Each point is reached from the start by the listed moves, each made 0, 1 or 2 times, or once backwards (-1), plus a little noise. Say if it took an odd or an even number of moves. Then give how often each move was made.

Moves:
(1): [  0 -48]
(2): [29  3]
Start: [-14   4]
Points:
[ 39 -86] => even (2, 2)
[-17  53] => odd (-1, 0)
[ 16 -45] => even (1, 1)

Moves:
(1): [ 29 -30  51 -32  -2  -1]
(2): [ 40  34   0 -12  18 -14]
(3): [-10   7  20  31   4 -29]
(4): [ 32  12 -15  22 -43  -7]
Start: [-15   3 -12  12  12   4]
Points:
[ 13   1  74 -24  74 -34] => even (1, 1, 1, -1)
[ 60  91 -93  77 -53 -23] => even (-1, 1, 0, 2)
[-35  54 -49   9  76  -2] => odd (-1, 1, 0, -1)

Moves:
(1): [ 13  -8 -25  12  10  -6  -1  -5]
(2): [  6 -22  -3 -19  -7  -1 -11 -18]
(3): [ -2  13  -4 -18   2  27  18 -10]
(4): [-24  -3   9   3 -17  -5  -1   0]
(5): [ -1  14  -5  10  -4   4 -11  13]
(6): [-11 -13   4   4   1 -13   1  24]
(7): [  0  19  11  -7 -16 -11   9   1]
(8): [ 45  14  11   6 -18   8   0  22]
Start: [ 12   4 -14  -5   0  -4   6 -11]
Points:
[-68  16 -19 -37 -15 -15  58  -8] => odd (1, 0, 2, 1, 0, 2, 2, -1)
[-28  -2 -28 -19   7  25 -35 -43] => odd (-1, 1, 0, 0, 2, -1, -1, -1)
[  7  -7 -72  45  44   1  14  47] => even (2, -1, 1, 0, 1, 2, -1, 0)
[ 79  95 -27  15  -4  57  12  19] => odd (0, -1, 1, -1, 2, -1, 0, 1)
[  5   0 -11 -14 -75 -54 -32 -51] => even (1, 2, -1, 2, 1, -1, 2, 0)

Moves:
(1): [ -3  -7   2   2   4  -2 -15   8   1   6   3   3   5   9]
(2): [-3  0  2  4 -6  1 -2 13  1 -1  1 -9  0  2]
(3): [  1  10  -4  -9  -5   0   4   0  10  -3  17   1 -10   0]
(4): [-17 -15  -3  -8   7  -8  -6   2 -17   4  17  -5   7   1]
(5): [  2  -4  19   9   2   7  -1   0  11 -11  -4   3  -1  -5]
(6): [  1 -14  17  -7  -8  -2   5   2   9   7 -11   1  12   1]
(7): [ 12 -18  -3   1   5   3  -2   5  -6   5   3  -1  -8  -5]
(8): [ 13   9  -4  -3  -1  -8   4   8 -12  -7   6   6  14  -5]
(9): [ -8 -10   3  -7   2  -1 -11   9   2   0 -18   1  -4 -17]
(10): [-10   5   9  10 -17 -10   2  -2   3   6   5  17 -10   5]
(11): [ -2  26  14  -3   8  17   8   7   8   0  -6  -4 -10   1]
Start: [-20  13   4  11  -1  -3   5  10   9 -12  -6   2 -12 -12]
Points:
[-63  17  70  -6 -30 -34   3  24  22  13 -21  48  12  -6] => odd (1, -1, 0, 1, 0, 2, -1, 1, 1, 2, 1)
[-52 -47 -33   5 -14 -54 -28  29 -34  27  88   5  -1  30] => odd (2, 1, 1, 2, -1, 0, 1, 0, -1, 1, -1)
[-86  20  59   5   7   1 -20   7  46  -9  48  22 -35  12] => odd (2, -1, 2, 2, 2, 0, -1, -1, 0, 1, 1)
[-24 -57  61  15  32  12 -18  39   4   4  34  -2   1   7] => odd (2, 0, 0, 2, 2, 1, 2, 0, -1, 0, 1)
[-32  64  95  36 -30  44  47  27  76 -25  -2  -9 -56   1] => even (-1, 2, 1, 0, 2, 1, 0, -1, -1, 1, 2)
[-49 -22  64  18 -65 -54 -25  43  45   0  -9  51  20  -3] => odd (2, 1, 1, 0, 1, 2, -1, 1, 1, 2, -1)
